Each row is a point. Each copy is the shape, with its points in the same order, stretched, turned, moved and blurred by noise. Is it also mirrored, or only turned?
In the rows, 128 means zero.

Shape (6 x 2):
[[180 110]
 [ 78 157]
 [ 68 130]
 [185 140]
 [109  47]
 [152 136]]
Copy 1, 6 rows:
[[ 98  91]
 [124 184]
 [160 167]
 [ 65 115]
 [205  77]
 [ 95 128]]
Copy 1 is: mirrored
Copy 2, 6 rows:
[[163 132]
 [ 78  72]
 [102  46]
 [130 156]
 [203  33]
 [124 123]]
Copy 2 is: only turned
Copy 3, 6 rows:
[[145 146]
 [100  55]
 [109  37]
 [125 154]
 [173  61]
 [123 121]]
Copy 3 is: only turned
Copy 4, 6 rows:
[[173 122]
 [102 157]
 [107 182]
 [161 105]
 [181 203]
 [150 125]]
Copy 4 is: mirrored

Shape, 8 rows:
[[120 132 135]
 [108 108 166]
 [160 154  89]
 [175 154 153]
 [ 61  62 108]
 [123  50 153]
 [129  61 163]
 [ 79 142 174]]
Copy 1:
[[157 118 132]
 [157  82 170]
 [136 187  94]
 [160 178 164]
 [107  25 119]
 [ 96  50 201]
 [104  64 202]
 [198  86 145]]
Copy 1 is: mirrored
Copy 2:
[[126 142 103]
 [146 149  63]
 [110 125 160]
 [176 132 139]
 [ 74 118  24]
 [147  90  48]
 [158  91  54]
 [140 191  53]]
Copy 2 is: mirrored
Copy 3 (8 x 3):
[[130 139 153]
 [121 161 174]
 [152  89 122]
 [186 125 139]
 [ 35 140 201]
 [100 144 232]
 [115 157 226]
 [132 186 129]]
Copy 3 is: only turned
Copy 4, 8 rows:
[[101 129 126]
 [ 79 115 148]
 [152 135 108]
 [158 128 156]
 [ 32  99  96]
 [ 70  76 135]
 [ 71  75 145]
 [ 62 153 156]]
Copy 4 is: only turned

Shape, 12 rows:
[[123 123 118 134  36  77]
 [138 151 111 164  79 177]
 [135 126  96 194 128  98]
 [101 120 153 121 118 153]
 [107 127 171 130 142 157]
 [ 83  85  64 121 140 123]
 [ 94 140 134 192 145 204]
 [130 174 104 153 125 144]
 [106 159  44  63 154 114]
 [105 128  94 196  81 127]
 [121 156 137 132 100 112]
 [229 165  98 136  80 178]]
Copy 1, 12 rows:
[[ 98  67 107  66 146 100]
 [163 101 142 150 141  68]
 [118  99  98 181 153 106]
 [131 120 130 143  84 140]
 [152 129 129 175  80 162]
 [ 64 127 105 137  88  88]
 [181 114 125 215  87  97]
 [161 145 109 161 125  98]
 [ 92 211  95  97  91 100]
 [124  68 100 142 134  68]
 [141 119 106 120 115 132]
 [166 142 196 165 210  68]]
Copy 1 is: mirrored
Copy 2:
[[133 179  72  47  87 196]
 [ 61 165  65 119 131 105]
 [118 113  50 150  83 126]
 [ 79 122 140  94 158 111]
 [ 75 120 161 103 151  77]
 [107  64  94 143 172 202]
 [ 25  81  82 142 159  37]
 [106 148  77 153 151  85]
 [174 140 117 182 231 186]
 [ 80 110  32 107 103 127]
 [127 157 108  95 128 113]
 [ 88 249  87 179  92 138]]
Copy 2 is: only turned
Copy 3:
[[123 120 103 165 125 223]
 [188 102 161 184  87 194]
 [120  72 139 127 103 170]
 [131 143 150 137 126 141]
 [113 137 156 135 118 115]
 [169 125 137  77 161 151]
 [170 116 214 142  91 143]
 [175 106 138 139  71 170]
 [216 137  80  72 108 151]
 [155  94 164 148 108 213]
 [127 129 122 145  94 172]
 [207  62 104 224  62 175]]
Copy 3 is: mirrored
Copy 4 (12 x 6):
[[156  46  94  83  58  86]
 [202 116 134 111 134  71]
 [104  98 114 107 126  64]
 [146 160 134 145  95 142]
 [131 189 152 144 119 151]
 [110 113  44 145 116 152]
 [154 215 138 156 152  87]
 [162 129 137  86 151  86]
 [144 100  58  60 161 173]
 [151 113  88 110 109  49]
 [148 126 135  94 106 113]
 [244  45 177 100 170  71]]
Copy 4 is: only turned

Shape, 13 rows:
[[ 99 133 116 152 231 165 137 130  99]
 [108 133 150 122  82 122 154  92  69]
 [230 130  87 116  93 104  79 172 117]
 [131 115  92 138 136 120  93 101 157]
 [132 120 170 146  88 112 187 117 147]
 [ 98 122 114 210 180 139  68 118 129]
 [100 189  96 143 110 149 103 111  98]
 [ 97 102 106 133 102 126  87 152  77]
 [145 115 108 137 209 110 130  97  83]
 [ 98 175  94 120  95 165  70 134 102]
 [131  98 106 180 130 132 169  90  81]
 [126 112 205 117  93 134 116  89 150]
 [111 111 114 156 117 203 119 155  81]]
Copy 1, 13 rows:
[[ 88 122 105 216 210 171 170 145 105]
 [141  97 198 144 125 122  86  94  82]
 [171 148   7  67 115 178  42 170 101]
 [133 149  67 137 118 126 107 112 167]
 [124 104 171  72  91  85 118 111  76]
 [166 185  54 187 177 141 169 116 125]
 [123 122 123 151 160 216 121  61 126]
 [197  94  89 167 138 140 134 119 123]
 [ 99 138  93 213 190 120  88 158  86]
 [154 121 104 139 137 235 130  83 165]
 [148 106 140 140 202  86  84  94  87]
 [135 184 192 110  44 106 105 144 120]
 [179 113 119 120 190 185 145 111 133]]
Copy 1 is: only turned
Copy 2, 13 rows:
[[128 156 128  67  85 100 169 119 109]
 [159 113 123 148  83 157 112 130  90]
 [108 175  96 174 183 193 137 200 156]
 [141 150 154 148 124 127 138 154 171]
 [159  90 118 171 125 154 162 118 101]
 [133 173 182 105 137 112 140 112 130]
 [123 161 151 149  91 114 128 167 102]
 [105 126 137 134 125 121  75 149 144]
 [150 186 118  92  88 164 162 106 126]
 [110 143 146 148 110  85  94 198 125]
 [137 141 155 122 101 210 164 101 104]
 [197  88 120 146 139 104 116 146 113]
 [101  97 148 103 139 131 117 173 103]]
Copy 2 is: only turned
Copy 3 (13 x 9):
[[206 110  45 135  93 141 174 111 130]
 [104 110 155 145  48 146 101 106 154]
 [126 220 185  74 200 139  79 125 105]
 [135 139 145 123 134 152 185 157 100]
 [114 104 166 170 109  84 128 145 179]
 [123 111  74 160 162 182 212  92 115]
 [120 150  92 160  81 211 118 137 131]
 [ 77 117 127 117  98 147 106  89  99]
 [185 139  99  75  93 132 183  89 130]
 [109 147 103 139 103 212  83 158  99]
 [153 136 145 172  82 117 168  61 140]
 [ 93  44 180 131 128 152 148 164 139]
 [143 107 122 181 120 164  85  73  90]]
Copy 3 is: mirrored
Copy 4 (13 x 9):
[[ 61 154  65  71 144  89  79 109 112]
 [110 111 151  98  61 153 185 126 103]
 [187  63 119  85 129 172 121 225 157]
 [174 131  72 105 122 129 124 130  98]
 [ 97 111 120 169 113 159 198 126 113]
 [135 185  66  61 147 146 105 104  62]
 [145 148 134  61 138 125 141 102 104]
 [133 138 103  55  90 183 123  95 128]
 [ 86 106  64  71  97  95 103 154  84]
 [169 153 144  57 134 128 120 105 131]
 [ 91 125  75  68  97 141 191 136 112]
 [148 157 148 163  86 141 163 144 100]
 [107 173 115  50 121 160 122 122 178]]
Copy 4 is: mirrored

Shape, 15 rows:
[[107 165  92  63 177  84 137 141 135 130 126  97]
 [141 114  89 148 129 155 122 125 111 175 136 130]
 [ 85 136 159 151  92 149  98 111 114 180 150 107]
 [172 183 173  86 133 197 171 163 141 160 100 175]
 [ 65 169 130  66 155  84  65  69 181 155  55 108]
 [165 141  96 156 177 113  79 177  68 103 115 159]
 [102 118 167 111 168  93 140 133 179 140 130 181]
 [156 127 164 141 157 158 145 140  82 147  96 130]
 [141 128  71  88 101  83 122 161 102 135 114 169]
 [179  78 128  91  82 109 149 159  86 102 161 142]
 [149  87  74 154 145 133 111  81 128  90 111 114]
 [113 155 153 138 112  94 149 173 186 150 144  72]
 [ 94 167 164 148 122  96 133  94 123 132 121 145]
 [115 148 101 115 135 147  95 171  71  99 169 102]
 [ 84  77  98 166 161 171 151 151 149 130  85 148]]
Copy 1, 15 rows:
[[159 157 103 144 182 169 101 103 141 125 137  62]
 [109 107  94 158 130 119 139 130 105 149 159 137]
 [122  97 101 125  69 155 170 137 103 134 130 130]
 [117 184 191 107 154 122 154  90 120 188 189 167]
 [114 148 148 170 124 162 190 161 160 162 101  18]
 [ 84  87 134 165 119  83  73  74 182 121 152 108]
 [131 193 153 155  86 105 130 126 119 146 134  96]
 [ 58 135 150 105 116 120 135 103 120 127 155 153]
 [151 131  78 190 163 126 140  73 160 129 129 113]
 [166 126  84 113 145  96 129  61 130 135  84 174]
 [100 105 126 159 153  92 126 169 141 105 119 117]
 [163 135 117 145 121 217  83 114 126 147 113 127]
 [128 118 155 142  91 136 148 118 105  89 138 102]
 [136 100  91 104 130 122 107  92 176 127 150 117]
 [ 58 181 118 162  93 123 130 168 140 127 173 149]]
Copy 1 is: only turned
Copy 2 (15 x 12):
[[123 106 138  51 125 149  72 120 134  78 215 102]
 [113 150  97 101 163 153 122 140 159 114 132 134]
 [116 124  94 154  88 190 122 183 142 101 134 205]
 [138 135  99 125  91  60 195 178 159  57 145  59]
 [172 118 200  62 110 221  77 132 167   7 161 155]
 [132 147  46  79 138  76  78  40 148 133 139 123]
 [127 159 194 137  89 146 123 111 160 110 151 119]
 [140 168  68 110 127 113 173 113 139  77 161 130]
 [120  61 116  89 193 124  87  89 154 143 144  99]
 [100  59 121 139 196  91 130 107  95 184 138 137]
 [149 186 153  92 188 127  77  91 105 113 111 142]
 [147  96 150 108  47 172 112 192  81 130 186  98]
 [172 136 120 178  88 164 106 110 140  74 172 146]
 [ 82  99  54 102 127 100  67 117 108 121 161 157]
 [104 232 159 104 141 173 134  96 109  87 113  74]]
Copy 2 is: only turned
